Every row gives one point. Examples show where two turns around zero, p and q, send a point. Write where each new point lands after one turn and then the other. Backwards means that the second turn is done in reverse. Each puzzle has new turns, and all numbers are rounded.
(in the rows, 128 means zero)

Turn p:
[144 181] => [119 183]
[146 127] => [145 135]
[94 76] => [121  66]
Turn q:
[ 77 127] => [ 93 165]
[127 153] => [146 145]
[155 136] => [152 113]
[194 136] => [178  84]
[87 87] => [ 70 131]
Where do these land?
p, then q: [ 85 149] => [ 96 163]
p, then q: [164  77] => [143  67]
q, then p backwards: [135 158] => [159 129]

Turn p:
[ 88 192 119] => [107 192  93]
[120  86 112] => [121  84 117]
[117  97 153] => [103 104 150]
[107 131 100] => [122 127  93]
[208 133 155] => [189 132 187]
Turn q:
[130 131  92] => [134 147  98]
[ 94  71 152] => [ 67  93 130]
[ 98 145 135] => [112 151 149]
[101 163 150] => [123 155 169]
[216 129 112] => [203  92  95]
Where do these land?
p, then q backwards: [104  89  98] => [144  76 124]
p, then q: [106 129 187] => [ 96 139 181]
p, then q: [188 132  81] => [185  91  93]
p, then q backwards: [114 161 146] => [ 96 148 115]

Turn p:
[162 100 132 116] => [145 102 104 152]
[125 206 116 164] => [142 209 144 105]
[123 116 121 170] => [124 140 158 158]
[160 101 159 155] => [168 108 143 162]
[139 142  79  78] => [ 97 140  65 116]
[ 59 103 162  85] => [ 92  68 154  75]
Turn q:
[148 142 118  82] => [158 103  98 109]
[141 114  80 102] => [131  71 121 127]
[159 157 116 126] => [150 122  98 152]
[ 66 168 169 175] => [ 73 206 116 127]
[126  59 157 155] => [129 139 207 125]
Where do these land?
p, then q backwards: [171 184 133 115] => [145 169 175  98]
p, then q: [116  90 162 145] => [145 148 176 124]
p, then q backwards: [144 140  71 159] => [121 165 146 181]
p, then q backwards: [100 146 191 128] => [132  74 150  87]
q, then p backwards: [108  81  82  92] => [ 83  91 165  93]

Turn p:
[ 74 100  98 155 134  82] => [100 117  76 187 113 143]
[118  78 142 135 144  61] => [130  72 110 188 148 138]
[178 190 113 141 126 160] => [160 196 150  98 143 105]
[189 169 107  63 102 200] => [182 164 154  24 119 141]
[126 110 133 138 156 156] => [100 133 150 126 141 152]
[139 123 150 135  86 155] => [136 125 166 118  91 115]
[ 72 127 154 130 149  82] => [ 87  90  90 156 142 100]
Turn q:
[163  90 154 145 161 100] => [145 104 143  96 186 132]
[ 94  91 172 105 112 169] => [ 69 114 180 123 109 143]
[124 107  97 136 124 168] => [130 114 123 128  97 172]
[142 194 126 139 149 117] => [158 177 112 161 148 113]
[119 179 148 172 104  83] => [150 122 120 186 149  71]
[143 111  67  52  71 184] => [128 147 127  74  15 147]
[111 125 133 146 175  74] => [116 119  91 129 191 115]
Where do these land?
q, then p: [ 70 151  82 184 130  80] => [129 176 100 197 116 186]
p, then q: [196 102 145  79 150 130] => [131 152 176  73 159 167]
p, then q: [180 165 144 125 143 142] => [134 174 140 109 171 110]
p, then q: [152 106 191  93 154 148] => [ 78 125 163  83 167 140]
q, then p: [127 142 113 189  87  95] => [162 130 147 195 130 159]
q, then p: [ 70 140 103 117  95 119] => [126 135  91 164  76 129]
q, then p: [101  89 116 109 137 181] => [ 90 123 140  89  78 134]

Turn p:
[161 122  66 178 190 151] => [185  58  90 149 169 143]
[170 148 107 110 142 148] => [130  85 105 106 110 147]
[125 107  57 181 166 134] => [171  84 107 186 172 143]
[151 119  98 148 157  80] => [183 110 121 161 107 117]
[115 164 182 133  93 121] => [112 192 116  95 119 122]
[116  92 194 103  93 138] => [100 166 191  89 130 121]
[102 126 146  92  60 130] => [ 71 171 157 128 106 151]
[ 83 145 173  79 123 122] => [ 71 157 138 112 113  81]
Turn q:
[171 124 157  85 146 180] => [106  95 154  88 116 188]
[118 198 163 105 176 135] => [ 89 188 130 111 154 182]
[107  66 142 171 108  97] => [157 106 165 172 137  74]
[170 131 174 168 142 108] => [153 114 149 138 193 151]
[108 129  76  87  88 115] => [122 134  93  94  86  80]
[116 152  96 104  97 176] => [138 141 101 103  67 145]
[105  97  87 176 139  85] => [130 118 102 189 142  75]
Where do these land?
p, then q: [120 118 183 148 118  75] => [146 159 113  81 179 140]
q, then p: [128  98  80 143 116  98] => [167 130 143 177 111 132]
p, then q: [132  98 173 166 132 189] => [ 53 127 149 113 142 169]
q, then p backwards: [ 98 103 122 154 163  90] => [ 65 114 110 125 143 117]
q, then p: [137 101 140  66 117 103] => [ 97 141 167 137  98  84]
q, then p backwards: [130 167 170 104 101 130] => [152 120 180 149 101 138]
p, then q: [174 199  81 155 163 209] => [ 66  54  82 150  51 120]
p, then q: [105 140  74  87 114 130] => [159 139 136 178  93 104]
